Each row is a point. The ring and each string are closed loops that go straight from each point to the next, and from the last back to the first. Before rounding, they use only three directions, however many columns there are. How many times does the string pass through the ring? Passing back the other way cancels.
In the rows, zero is written as 128.

Ring (7 x 3)
[[167 142 127]
 [124 163 130]
 [ 79 159 116]
 [ 64 129  85]
 [104  97  60]
 [160  86  69]
 [186 102  97]]
String (24 x 3)
[[147 136 104]
 [185 158 101]
 [203 144 119]
 [193 110 138]
 [165  99 130]
 [135 115 105]
 [148 119  99]
 [169  89 118]
 [204  79 114]
 [223  92  97]
 [198 129  75]
 [153 128  88]
 [144 107 110]
 [173  90 130]
 [220 110 127]
 [224 135 120]
 [193 123 142]
 [149 120 127]
 [144 130 112]
 [167 162  94]
 [191 179 121]
 [182 162 150]
 [154 132 148]
 [140 126 122]]
Times through: 1

Ring (8 x 8)
[[204 135 145 146 155 140 155  99]
 [203 160 142 143 152 131 124 105]
 [180 177 120 136 150 123  91 116]
 [152 171  98 130 151 123  88 124]
 [130 151  88 125 152 127 105 126]
 [122 122  93 124 154 134 141 119]
 [144 102 113 132 157 144 176 108]
 [176 106 131 141 158 147 182 100]]
String (20 x 8)
[[189 188 158 129 136 108  87 107]
 [165 163 147 125 138 113 111 107]
 [173 174 162 123 133 106 102 104]
 [206 178 159 137 142 117 104 103]
 [249 168 134 165 166 148 123 104]
 [227 149 125 160 167 151 140 106]
 [186 141 124 143 157 139 140 108]
 [156 144 157 120 135 114 134 102]
 [182 137 179 127 136 118 154  91]
 [229 119 157 156 162 152 184  90]
 [235 116 128 166 175 166 183  98]
 [227 121 109 167 179 168 171 105]
 [182 135 115 144 161 144 144 110]
 [155 144 155 120 136 114 133 102]
 [179 139 118 141 158 139 138 110]
 [214 142 108 159 171 155 142 111]
 [171 150 139 131 145 124 127 107]
 [164 165 166 119 130 104 111 102]
 [195 179 153 134 141 116  99 106]
 [216 184 132 149 155 130  94 111]]
Times through: 2

Ring (8 x 12)
[[199 132 114 119  97 125 136  74 157 185 187 100]
 [180 150 146 147 130 119 149  74 111 133 137 115]
 [149 148 173 171 138 120 145  96  68  94  96 142]
 [119 130 185 181 133 123 128 129  50  86  75 163]
 [109 102 166 169 124 125 108 154  83 129  94 157]
 [128  83 130 140 105 127  95 154 140 190 144 134]
 [154  85 111 120  84 130  97 136 167 215 180 120]
 [185 104 104 110  74 131 112 103 173 214 202 108]]
String (24 x 12)
[[123 109 148 162 163 113 120 138 121 156 104 123]
 [ 95  98 171 177 142 121 106 165  80 125  78 158]
 [ 82  90 188 181  93 135  90 181  42 100  73 196]
 [113  97 169 162  77 137  97 156  68 122 109 178]
 [145 106 136 143 114 124 114 127 129 169 140 128]
 [147  90 106 129 147 113 109 135 189 226 161  92]
 [140  68 106 120  87 129  85 157 179 232 179 121]
 [150  72 116 114  29 144  80 150 148 209 192 149]
 [158 103 136 131  54 139 104 123 116 165 166 149]
 [164 108 117 129 117 121 118 113 161 197 166 106]
 [182 103  93 111 118 119 118 104 202 235 197  83]
 [206 110  85  97  86 125 121  85 206 240 224  83]
 [209 130 119 109  34 141 126  72 135 173 208 127]
 [190 132 129 126  76 131 131  82 128 161 177 123]
 [168 123 132 137 113 123 128 101 134 167 154 117]
 [185 128 110 128 152 111 140  85 178 200 168  79]
 [200 154 123 134 154 110 159  57 153 167 160  81]
 [186 172 166 158 121 122 162  57  71  89 121 131]
 [170 179 187 176 132 122 166  62  38  55  90 146]
 [157 154 162 168 171 110 155  86  93 111  99 117]
 [150 130 148 156 150 115 135 107 114 142 118 119]
 [143 127 159 160 123 123 128 114  90 125 113 141]
 [124 133 190 179 102 131 125 124  33  73  81 178]
 [136 119 155 159 130 121 123 124 100 137 113 137]]
Times through: 3

Ring (9 x 14)
[[166 109 102  74 172 144 134 132  94 192  95 100 125 194]
 [152 133  98  87 158 152 142 122 115 202 111 122 152 185]
 [137 143  93 106 136 136 146 118 144 194 122 135 155 166]
 [115 146  89 136 101  99 150 117 187 172 132 145 143 134]
 [ 96 135 101 157  71  63 154 122 221 139 135 141 118 109]
 [ 90 107 137 154  64  48 157 135 224 104 124 116  85 105]
 [101  93 147 139  78  55 155 140 203 102 113 101  75 118]
 [129  83 136 111 116  79 144 144 156 124  97  87  74 147]
 [158  90 112  84 155 114 134 140 109 163  90  88  94 178]]
String (23 x 14)
[[131 123 148  90 140 153 156 128 136 170 113 112 145 178]
 [126 134 173  78 147 188 166 124 130 179 118 115 172 193]
 [143 152 109  86 157 176 151 115 122 213 122 135 181 189]
 [154 152  44 108 149 129 132 113 130 222 121 146 159 168]
 [149 141  44 118 136 105 130 117 143 204 118 140 138 155]
 [137 129  83 117 126 104 140 124 153 178 116 127 128 152]
 [123 130 135 106 125 136 156 125 156 166 120 121 144 163]
 [125 138 143  96 135 159 160 122 145 179 122 124 162 175]
 [151 152 104  79 167 185 148 115 110 221 119 134 184 197]
 [165 145  91  70 182 185 140 117  90 230 111 127 177 206]
 [181 135  70  63 195 177 130 120  72 236 101 120 163 212]
 [182 122  31  88 176 118 116 124  91 221  97 119 124 183]
 [165 114  66  93 159 114 127 129 110 195  99 112 117 175]
 [140 111 120  98 138 121 144 132 136 165 106 107 119 168]
 [139 104 162  77 151 153 154 136 119 160 101  93 127 188]
 [167  93 137  58 180 158 139 140  81 178  86  81 116 206]
 [199  85  76  53 204 138 116 141  49 203  73  79  98 212]
 [201  88  58  59 201 127 111 139  52 207  74  84  95 206]
 [196  98  27  79 186 103 107 134  73 211  82  99  94 187]
 [164 108  71  93 157 109 127 131 111 187  97 107 108 173]
 [132 114 115 109 126 108 145 131 151 159 110 112 116 156]
 [133 115 141  94 137 137 152 131 138 162 109 107 130 172]
 [149 120  88 100 144 118 137 127 129 184 107 116 125 168]]
Times through: 3
